Each row of a before or after table is a point. The points were changed in one or more steps. Then noise was added and the rows were shuffled. The steps act on how far a point lies along the listed directions, d1 being the first. What was done? A step turns or swaps two directions, mirrors them in a line or flattens them onto one, adds a multiple of one to another, or multiplies one. Angles are multiples of 10 degrees, from the lower direction toward the higher: turns from -170 to 170, lines from 10 to 170 but not 90. Use the fewest steps. Two steps may share a direction if one is a turn and the other turns, adds or multiplies; they go together, in the order done. Otherwise the lowest direction goes first.
(in the rows, 128 means zero)

Directions:
(1): [162 106 158]
(2): [ 96  90 137]
Before (8 x 3):
[[152 132 132]
 [ 96  65 134]
 [107  93 122]
 [129 122 122]
 [ 64  86 120]
 [ 68  82 133]
 [ 95 124 125]
 [126 139 124]]
After (8 x 3):
[[127 122 121]
 [136  81 138]
 [118 135 125]
 [139 149 119]
 [106 108 144]
 [104  62 160]
 [117  61 167]
 [153  68 157]]
Steps: turn d1 and d2 by -50 degrees

Directions:
(1): [149 137 179 143]
(2): [169 137 101 159]
(3): [141 174 124  95]
(4): [162  95 130  94]
Before (14 x 4):
[[126 132 167 109]
 [150 114 145 143]
 [124 127 137 120]
 [104  70 135  84]
 [105  53 133  89]
 [119  83  97 101]
 [140 150 145 148]
 [110 116 148 127]
 [119 104 189  50]
 [122 138 121 109]
 [113 140 133 155]
 [ 98  85 101  54]
 [159 152 143 139]
 [133 145 141 171]]
After (14 x 4):
[[160 133  99 132]
 [150 100 175 130]
 [112 139  99 125]
 [230 126 103 131]
 [139 123 121 154]
 [184  99 155 152]
 [140 130 123 130]
 [197 117 193 127]
 [143 141 138 119]
 [105 139 118 149]
 [179  86 157 159]
 [119 107 104 125]
 [ 89 134  99 143]
 [118 132  95 103]]
Steps: turn d1 and d2 by 150 degrees; add 0.3 times d3 to d4

Directions:
(1): [106 155  98 139 176 105]
(2): [133 137 131  82 113  77]
(3): [124 184 118 142  88 135]
Before (11 x 6):
[[118 126 117 113 152 123]
 [126 138 130 128 110 136]
 [122  94 123 118 176 117]
 [124 108 135 127 151 127]
 [129 134 127 123 108 144]
 [126 128 129 137 124 143]
 [133  93 145 124 153 139]
 [136 142 135 117 115 114]
 [135 131 127 139 106 142]
 [130 130 138 129 130 116]
 [126 137 131 131 118 152]]
After (11 x 6):
[[130   6 139  96 238 107]
 [123 139 125 141 123 140]
 [121 100 124 106 167 120]
 [131 125 140 128 131 117]
 [136  26 155 109 207 128]
 [130 161 119 147  91 144]
 [128 161 122 130  91 147]
 [138 158 136 120  92 120]
 [127  63 143 115 187 120]
 [124 168 124 137  88 140]
 [121 163 123 138 106 153]]
Steps: add -0.5 times d2 to d1; multiply d3 by 3

Directions:
(1): [152 112 169  95 133  78 105 140]
(2): [135 138 164 109 117 188 102 153]
(3): [129 119 122 101 177 146 107  75]
Before (12 x 8):
[[139 122 109 119 139 131 141 105]
 [136 140 115 145 124  89 135 156]
 [128 121 120 130 156  96 131 111]
 [128 119 111 127 146  96 127 105]
 [114 140 125 146 106 159 140 118]
 [129 146 111 118 134  96 137 100]
 [145 137 101 146 145 119 126 112]
 [126 127 142 108 134 149 108 123]
 [159 148 213  85  88 249  63 192]
 [126 122 117 122 155 111 123 120]
 [126 161 127 142 104 150 126 143]
 [131 141 153 129 117 152 115 160]]
After (12 x 8):
[[127 124 121 117 151 116 116 120]
 [125 145 112 143 125 118 138 149]
 [147 118 122 113 136 126 130 113]
 [147 142 155 116 112 180 105 153]
 [130 156 129 146 101 130 130 145]
 [127 124 129 128 153 115 123 116]
 [116 124 133 112 137 133 118 116]
 [133 124 117 120 147 113 123 105]
 [151 137 114 132 138 124 119 122]
 [132 147 122 116 131 110 130 108]
 [128 143 136 138 125 140 128 148]
 [127 134 136 137 108 136 137 130]]
Steps: flatten d1 and d3 onto the line at 70 degrees; multiply d2 by 0.4

Directions:
(1): [185 120 146 114 100 103 160  98 150]
(2): [162 134  89 125 107 135 139 194 127]
Before (8 x 9):
[[102 112 181 118 160 121 120  85 130]
 [218 123 160 102  88 112 162 105 167]
 [ 95 142 142 135 149 130 120 113 120]
 [116 126 165 118 118 123 119  67 121]
 [158 133  98 126 107 137 125 187 152]
 [206 104 156 115 101 111 160  82 155]
 [105 113 155 132 139 138 112 118 112]
 [164 159  80 122 124 136 150 200 120]]
After (8 x 9):
[[ 90 140 131 138 150 130 118 133 118]
 [106 114 150 135 135 143 107 135 105]
 [172 109 178 114 124 109 150  48 152]
 [195 155  90 117 110 125 162 183 129]
 [188 117 184 100 109 112 149  59 175]
 [182 132 111 122 101 125 138 168 159]
 [ 89 135 159 122 123 136 109  77 108]
 [ 83 110 169 122 172 132 109  98 112]]
Steps: turn d1 and d2 by -30 degrees

Directions:
(1): [112 136 171 183 122  95 139 158 172 124 117]
(2): [124  87 137 187 153 148 118  87  96 131 113]
(3): [141 139 184  98 128 116 144 127  87 128  73]
(4): [ 66 164 119 124 136 157 139 105 138  85 103]
(5): [175 120 142 124 115 181 137 109 182 124 106]
(6): [166 146  99 155 154 141 160 171 104  89 120]
Before (8 x 11):
[[115 134 123 112 121 113 130 126 114 118 149]
 [ 80 130 148 169 133 138 137 109 150 129 131]
 [ 61 146 105 121 125 100 129 113 102 112 152]
 [ 68 161 150  99 134  81 144 158  85 120 113]
 [131  86 135 109 103 105 104 119 151 175 132]
 [163 114  85 108 125 137  99 111 118 159 169]
 [111 125 142  50 114 124 108 137  55 144 129]
 [106 106 143 183 130 106 108 118 112 146 129]]
After (8 x 11):
[[ 66 116  88 193 165  74 124 162  62 127 170]
 [108 143  90 131 140  65 141 167  53 117 168]
 [140 140 107  51 111 136 102  99 116 156 144]
 [110 137 176 140 120  71 124 150  96 145 106]
 [149  85 136 110 105 104 108 130 148 175 134]
 [148 146 165 153 133 107 165 172 125 130 117]
 [104  78  80 122 143 138  83 119  37 149 180]
 [116 130 111 125 126 109 129 132 101 119 161]]
Steps: multiply d1 by 1.3; mirror d2 and d3 in the line at 40 degrees; swap d4 and d6; multiply d5 by 1.6

Directions:
(1): [ 98 112 105  87 130 150  97  93 178 126  89 135]
(2): [ 87  96 100 100 111 131 144 108  85 148 172 157]
(3): [116 134  84 144 179 120 123 111 140 107 170  78]
(4): [138  88 141 118 110  89 153 142 190 110 164 140]
(5): [140 152 125 144 159 108 172  81 148 176 118 158]
(6): [118  92 146 161 148 198 168 129 137 110 126 135]
Before (9 x 12):
[[163 134 164 181 132 155 171 156  71 154 153 149]
 [120 106 169 122  82 129 129 144  71 128 129 127]
 [136 125 112 174 157 130 160 131 129 118 157 119]
 [141 167 127 108 130 122  65 159 107 109 101  67]
 [109 108  72 158 208 163 111 135 120  88 171  52]
 [150 154 125 153 153  67 152 130 107 141 157 113]
 [113 130 100 140 162 136 137 120 148 111 166  98]
 [141 102 179 136 102 159 139 154 111 106 103 114]
 [147 167 139 126 119 124 136  89 112 161  71 156]]
After (9 x 12):
[[122 122 143 104 118 120 152  82 127 169  92 155]
 [124  86 148 101  66 130 125 151 116  97 139 145]
 [115 113  60 142 221 111 146  85 174 131 177  89]
 [132 123 123 126 132  86 183 124  91 164 196 138]
 [129 129 111  66 102  93  76 108 178 156 104 152]
 [114 143  94 136 166 138 124 111 148 117 149  94]
 [110 134  81 116 143 122  96 109 151 120 120 113]
 [119 144 102 102 127  78  81 138 107 114 138  93]
 [148 136 171 121 105  83 141 108 144 159  95 141]]
Steps: turn d1 and d6 by 70 degrees; turn d1 and d5 by -160 degrees; turn d2 and d4 by 160 degrees

Directions:
(1): [128 146 113 165  81 116 132  68 103 123 143  82 132 159]
(2): [135 157 101 125  96  79 102 173 108 116 135 166 164 156]
(3): [112 125 147 188 133 165 131 185 137 117 129 109 123 177]
(4): [ 92 186 167 126 139 119  68 123 119 131 104 118  97 118]
Before (12 x 14):
[[104 189 152 111 140 117  71 141 124 127 109 139 111 116]
 [120 114 146 114 147 146 116 145 143 129 121 124 129 127]
 [135 114 135 105 143 126 117 141 143 141 126 136 128 102]
 [109 138 157 118 158 151  95 140 142 126 106 129 109 115]
 [121 125 151 146 140 140 123 148 154 130 108 127 102 119]
 [124 124 138 119 134 137 117 107 136 130 131 128 124 109]
 [124 151 117 138 108 101 111 174 111 105 123 165 159 159]
 [119 142 146 121 121 118 107 127 119 124 120 135 116 129]
 [108 120 143 137 150 127 117 149 139 130 123 140 128 126]
 [ 96 127 138 209 139 165 121 249 150 103 125 120 132 196]
 [139 140 113 145 122 108 111 148 106 130 139 121 125 144]
 [113 114 160 161 155 161 132 178 155 134 114 116 112 149]]
After (12 x 14):
[[138 105 133 124 139 136 127 152 146 137 131 129 132 119]
 [120 138 148 138 130 126 115 120 146 132 108 119 100 112]
 [105 127 144 127 150 121 111 140 135 132 121 141 127 119]
 [127 116 133 148 125 150 132 116 135 124 140 114 128 135]
 [108 134 153 140 147 158 105 140 139 121 112 115 113 136]
 [123 148 130  90 144  98  99 203 127 113 106 205 152 118]
 [118 121 144 113 141 139 113 129 138 132 122 118 127 124]
 [ 84 204 152  59 158  74  37 135 128 134  87 165 102  61]
 [109 155 152 154 149 155 102 206 139 118 119 138 119 155]
 [121 128 146 139 125 133 119 153 126 120 124 134 119 144]
 [107 155 159 107 144 115  95 101 134 146 104 117 100 100]
 [139 139 117 124 139 105 105 159 111 133 132 138 122 126]]
Steps: add -1 times d2 to d1; mirror d3 and d4 in the line at 60 degrees

Directions:
(1): [ 85 137 122 101 154 160 101 146 114 145 145 129 118 186 162 194 136 128]
(2): [102 108 153 166  85 124 144 142 144 194 107  99 139 125 180 124 120 160]
(3): [162 110 113 149 119 104 160 157 116 137 126 138 145 219 118 101 140 101]
(4): [144 183 185 127  97 145 137 104 144 120  71 142 107 161 102 152 114 136]
(5): [152 101 121 104 128 118  68  88 127 181 137 158 120 150 102 107 103 173]
(6): [129 173 103 137 110  68  77 128 142  86 119 112 151 143 161 125 153 163]
Before (13 x 18):
[[119 164 167 148 115 149 125 134 139 168  92 138 119 208 150 142 151 125]
 [144 146 130 150  84 110 146 163 121 138  92 148 149 222 138 128 152 120]
 [146  92 132 117 159 142 154 112 107 135 135 141 103 130  67 109 113  79]
 [186  83 113 110 144 155 128  87 118 136 136 165  93 119  28  92  91 113]
 [176  99 121  97 159 138  99 103 117 133 172 176 130 146  68  91 107 110]
 [125 104 137 133 123 143 160 161 136 146 107 141 106 164 147 127 122  96]
 [104 173 157 166 102 123 106 126 135 125 106  88 120  87 167 144 110 145]
 [175 143  95  92 169 117 124  93 104 100 149 156 127 131  38 101 115  94]
 [100 140 126 146 106 117 113 129 138 135 122  91 132 129 172 138 133 133]
 [ 89 104 128 163  75  93 117 145 126 162 122  88 152 113 208 132 127 173]
 [165  76  82 109 147 122 137 119 111 133 170 134 109 106  54  71  99 100]
 [ 82 146 116 111 159 148 109 151 116 122 121 103 110 155 172 174 133 153]
 [101 158 134 140 100 126 147 162 144 108 131  99 130 128 164 141 167 117]]
After (13 x 18):
[[171 177 147 101 132 122  45  55 150 126 110 176 100 134  72  93 129 164]
 [134 137 111  96 183 156 145 131 103  75 128 129 101 117  93 128 125 105]
 [115 128 126 121 124 120  67 136 126 161 157 132 147 195 171 142 127 156]
 [ 80 145 116 116 135 126  90 138 120 201 140 106 140 199 171 177 122 160]
 [145 102 129 139 111 117 185 121 114  74 133 120 129  17 105  92 119  90]
 [132 110 103 149  93 103  71 129 133 194 118 118 125 231 155 139 122 180]
 [139 181 135 102  99 110  51  81 138 101  96 157 125  83 111 130 128 185]
 [ 81 120  89 157 108  97 131 183 128 150 148  64 140 166 194 138 141 133]
 [130 123 129 127 135 137 151 107 129 103 130 115 118  82 107 113 122  92]
 [159 120 164 149 127 153 145 110 112 148 121 134 101 102  84 101  83 105]
 [111 129 111 145 119  82 104 147 123 140 121 104 135 205 158 134 146 132]
 [144 145 115 126 119  92 101 131 148  84 108 140 120 134 142 116 140 124]
 [116 146 134 124 118 148 161 141 136  98 139 116 115  83 113 126 153  99]]
Steps: mirror d1 and d2 in the line at 140 degrees; turn d3 and d6 by 120 degrees; add 1.5 times d4 to d5

Directions:
(1): [ 83 144 156 118  73 135 109  94 159 166 120 146 117 156 154 120 173 171
 136  97]
(2): [ 91 127 132 124 110 160 129  75 121  99 156  59 146 162 133 104 101 108
  91 150]
(3): [141 126 117 150 160 105 159 106 125 109 127 136 191 118 142 118 143 193
  74  94]
(4): [117 130  82 128 132 134  72 167 144 168 116 110 156 162  68 120 116 127
  99  92]
(5): [167  97 133 150  57 106 166 154 152 125  98  88 159 142 121 110 111 142
 164 129]
Before (11 x 20):
[[121 118 112 128 143 128 159 114 128 103 128  65 192 147 108 114  92 148
   69 116]
 [ 99 138 102 133 146 132 120 106 103 106 142 105 149 126 131 106  97 112
  102 146]
 [ 95 140 106 118 111 145 136 110 129 149 128  96 142 160 129 111 137 129
  114 114]
 [112 140 152 128 117 133 134  94 119 116 122 120 105 125 153 116 163 133
  137 150]
 [114 146 139 119 118 158 124  90 111  99 156  98 108 143 136 127 105 115
  101 156]
 [ 90 139 119 136 104 156 109 101 136 136 140 106 139 178 105 127 121 124
  122 124]
 [ 89 137 100 130 139 156  69 130 127 129 135  71 162 166  99 108 107  85
   98 108]
 [107 127 158 119  88 162 103 103 139 120 138 102 119 139 130 124 151 130
  126 128]
 [193  84 128 150 120 130 181 149 103  56 137  53 159 117 121 112  59  71
  123 202]
 [114 154 141 127 125 133 118 107 131 119 129 137  72 132 133 137 143 105
  151 138]
 [197 134 121 124 169  74 130 211 131 164  88 224  93  74 110 155 169 118
  190 105]]
After (11 x 20):
[[120 133  97 123 148 143 152 120 108 122 137  93 145 139 125 116 116 109
  107 135]
 [149 106 142 127 106 155 126 141 125  95 135  76 126 124 102 127 105  89
  138 159]
 [135 128 128 132 134 131 133 124 107 107 121  99 112 122 125 117 133 101
  138 164]
 [ 98 119 177 133  11 139 140  74 174 140 116  89 163 181 170  89 157 186
  117 117]
 [147 130 135 133  81 130 127 154 141 118 109  97  68 140 106 130 107  67
  196 161]
 [124 125 113 143 114 149 134 119 122 110 142  92 139 162  99 131  92  95
  137 151]
 [115 140 138 118  87 159 120 104 124 110 144  79 103 155 125 123  96 105
  123 160]
 [ 67 155 124 114 202 139 143  47 117 104 152 124 192 138 151 121 147 204
    7  80]
 [ 71 149 117 124 125 136 107  83 113 127 141 120 137 136 147 105 125 129
  102 132]
 [183 134 140 122 112  76 124 207 155 186  73 219  85  95 113 146 184 134
  214  94]
 [ 91 134 132 125 103 151  89 115 132 122 133  71 145 161 125 109 113  83
  132 123]]
Steps: multiply d1 by -1; multiply d3 by 2.5; turn d3 and d5 by -40 degrees; multiply d4 by 0.4

Directions:
(1): [125  99 150  98 125 160 115  95  54 142 111 149  98 134 110 130 152 145
 117 131 105  97 193  88]
(2): [129 123 141 183 128 169 163 106 135 157 101 158 183  99 139 120  68 133
 142 113  79 142 154 132]
(3): [115 128  78 155  99 128 137  70 130 124 116  84  78 126 180  76 123 113
 119 114 137 155 136  93]
(4): [114 138  69 111  79 177  74 111 130 131 132 137 177 110  95 123 134 102
 164 165 137 113 108 110]
Before (11 x 24):
[[119 154 137 142 129  97 113 186 223 124 140 126 194 142 139 152  94  93
  157 140 132 151  54 172]
 [140 100 214 123 175 137 140 161  87 141 135 215 188 129  76 176 110 176
  134 122  83 106 190 150]
 [130 127 155 144 140 188 145 137 121 162  85 190 202 119 106 145  91 124
  152 130  90 118 166 141]
 [124 118 167 104 141 165 152 111  71 146 121 176 143 124 105 144 130 161
  128 132  96  94 180 105]
 [140 106 146 137 122 151 113 153 105 120 144 182 173 119  98 134 130 118
  149 135 119 104 144 129]
 [117 146 118 121 185  75 116 156 164 111 150  91  97 140 142 150 144 132
  115 141 166 147  83 130]
 [108  98 109 105  99 145 107  88  78 147 103 122  78 123 127 119 162 135
  118 137 107 130 164  88]
 [135 138 170 127 135 109 156 135 120 135 119 130 106 129 138 142 121 134
  121 121 128 123 127 149]
 [110 130 106 133 103 225 102 108 101 167 125 184 206  91  88 132 100 130
  171 158  75 110 174 119]
 [137 120 126 151 132 153 122 101  94 157 113 140 153 128 143 119 102 135
  132 131  93 129 162 119]
 [137 162  90 174 126 143 120 145 198 133 130 133 220  89 152 114  76 108
  159 107 111 150  90 130]]
After (11 x 24):
[[109 135  64 157  91 139 123 113 177 138 111 110 155  99 147 111 103 109
  143 141 123 172  87 135]
 [125 162 128 168 161 119 161 181 205 136 151 135 178 107 142 130  81 127
  145 123 111 167  94 189]
 [110 118 141  87 177 108  92 119  86 131 135 115  69 146 121 154 172 142
  111 144 148 110 151  87]
 [121 162  93 109 109 138 122 146 156 116 148 150 189 119 104 141 128 115
  162 155 147 117  80 130]
 [134  97 232  90 178  73 139 156  94 133 113 141  74 188 135 158 151 143
   92 111 105 112 172 129]
 [141 116 143 133 138 104 119 183 141  99 165 156 151 135 110 136 144 111
  142 130 149 116 105 152]
 [151 120 194 171 186 114 176 135 120 143 108 144 130 116 178 125  97 161
  101  63  76 144 180 111]
 [124 133 130  62 125 109  51 191 120 105 176 175 189 141  51 177 161 133
  158 176 162  98 102 154]
 [123 128 140 101 100 144 116 119  95 139 126 134 125 124 105 140 136 123
  142 149 134 106 124 127]
 [133 137 104 171 127 152 125 116 133 149 118 130 175 116 150 116  83 123
  147 140 106 138 126 136]
 [134 145 146 134 151 144 140 167 159 146 105 161 181 136 116 149 107 112
  146 128 123 126 120 162]]
Steps: turn d1 and d4 by 130 degrees; add 1 times d3 to d2
